Each row of a before or after table is a point. The points were changed in one or more steps. Then noise was added and the rows were shuffled. The steps act on columns, c1 being the first. Name the steps. A step turns or swaps two columns, mirrors them in a line or flattens them onto one, adds a multiple of one to another, or multiplies or shifts one. Angles are multiples of 10 degrees, from the lower column toward the higher: turns from -170 to 170, lines from 10 to 170 but not 90. Use the fewest steps. Two steps may share a column if one is a turn and the other turns, adds or multiplies; they go together, in the order done. Otherwise the lowest column goes first.

Before (12 x 2)
[[-3.4 -6.3]
 [ 4.6 -1.3]
 [ 5.6 -0.1]
 [-3.3 -3.1]
 [ 6.3  4.0]
 [-2.8  0.4]
 [-5.2 -1.6]
 [ 2.5  6.7]
 [-6.5  1.9]
 [ 3.4  2.0]
 [ 3.9  1.0]
 [-1.4 -6.0]]
After (12 x 2)
[[10.2  1.1]
 [ 1.6  1.7]
 [ 1.6 -2.2]
 [10.4  1.2]
 [ 3.3 -3.9]
 [11.5  6.6]
 [-2.0  4.0]
 [ 8.0  3.8]
 [ 9.1  3.4]
 [-0.2  0.5]
 [ 7.2  8.8]
 [ 1.3 -4.8]]
Steps: shift c1 by 5.0; shift c2 by 2.0

Before (11 x 6)
[[-4.4  3.1  0.2 10.9  5.4  6.2]
 [-4.0  4.9 -2.5 -2.2  0.5  0.4]
 [-7.0 -4.5  3.4  9.1  8.3  4.4]
 [-7.6 -3.5 -1.4  9.1  5.9  8.4]
 [-4.4  1.2  6.4 -1.6 -5.3 -0.6]
 [-0.8 -0.3 -3.7 -0.9 -6.2  0.0]
 [ 0.1 -2.4 -2.6  3.3 -0.5 -5.2]
 [-1.5 -2.2 -0.6 -3.8 -1.7 -1.9]
 [-2.6  2.2 -3.2 -4.8 -3.6 -0.4]
 [ 3.2  1.8  0.8 -3.6 -3.2  2.9]
 [ 1.7  4.0 -1.7 -5.1 -0.5  1.0]]
After (11 x 6)
[[ -6.3   2.3  -3.3  -4.7  -6.1  -1.0]
 [-10.9   2.9   0.3  11.2   8.4   5.3]
 [ -1.9  -0.5  -3.7  -0.7 -10.0  -0.3]
 [-11.1   1.3   6.6  -1.5  -8.5  -1.1]
 [  7.9   1.8   0.8  -3.3  -4.9   2.4]
 [-10.0   5.1  -2.5  -2.3   0.8  -1.0]
 [  4.6   4.2  -1.5  -4.9  -0.7  -0.3]
 [  0.2  -2.7  -2.6   3.4  -0.5  -4.6]
 [-18.9  -3.7  -1.7   8.6   9.7   9.2]
 [ -3.5  -2.5  -0.8  -3.7  -2.7  -1.1]
 [-17.6  -4.3   3.4   9.0  13.3   5.6]]
Steps: multiply c1 by 2.5; add -0.3 times c2 to c6; multiply c5 by 1.6

Before (8 x 9)
[[  8.7  -1.0   9.0   5.1  -4.4   7.3  -3.1   4.0   2.1]
 [ -4.0  -3.5   0.7   2.5   2.8   3.8   6.7  -4.0  -1.8]
 [ -2.5   4.2  -3.9   3.4   5.2   0.2   0.0  -1.3   2.8]
 [  1.3   3.5  -4.2  -4.0   8.1  -2.9   0.5  -2.4   0.5]
 [ -3.8   1.7   5.0   2.2   3.4  -0.8   4.4   0.0  -2.4]
 [ -4.7  -4.8   5.7   0.2 -13.3   1.8   3.3   4.8  -8.0]
 [ -3.2   3.1   1.8  -0.9   4.9   7.0   2.6  -0.3   0.8]
 [ -4.3  -2.2  -0.6  -1.1   6.4  -0.9   0.0   1.7   1.7]]
After (8 x 9)
[[-1.2  3.9 -4.4  2.6  2.8  1.8  1.4 -1.4  3.0]
 [-2.8 -1.9 -1.1 -1.5  2.5 -1.2  2.5  2.2  1.6]
 [ 1.6  3.6 -4.3 -4.3  3.1 -2.4 -0.5 -2.9  0.7]
 [ 3.1 -1.3  9.2  7.1 -2.1  3.9 -6.1  3.6  2.3]
 [-1.2 -4.1  5.7  1.5 -5.6  1.1  4.3  5.0 -7.7]
 [ 2.8 -3.8  1.2  3.8  1.5  2.5  5.2 -3.4 -1.7]
 [ 1.2  1.7  5.3  1.1  1.5  0.6  4.4 -0.3 -2.3]
 [-0.2  3.3  2.1  2.5  1.4  0.5  2.3 -0.1  0.9]]
Steps: turn c1 and c7 by -50 degrees; multiply c7 by 0.7; flatten c4 and c6 onto the line at 30 degrees; multiply c5 by 0.4
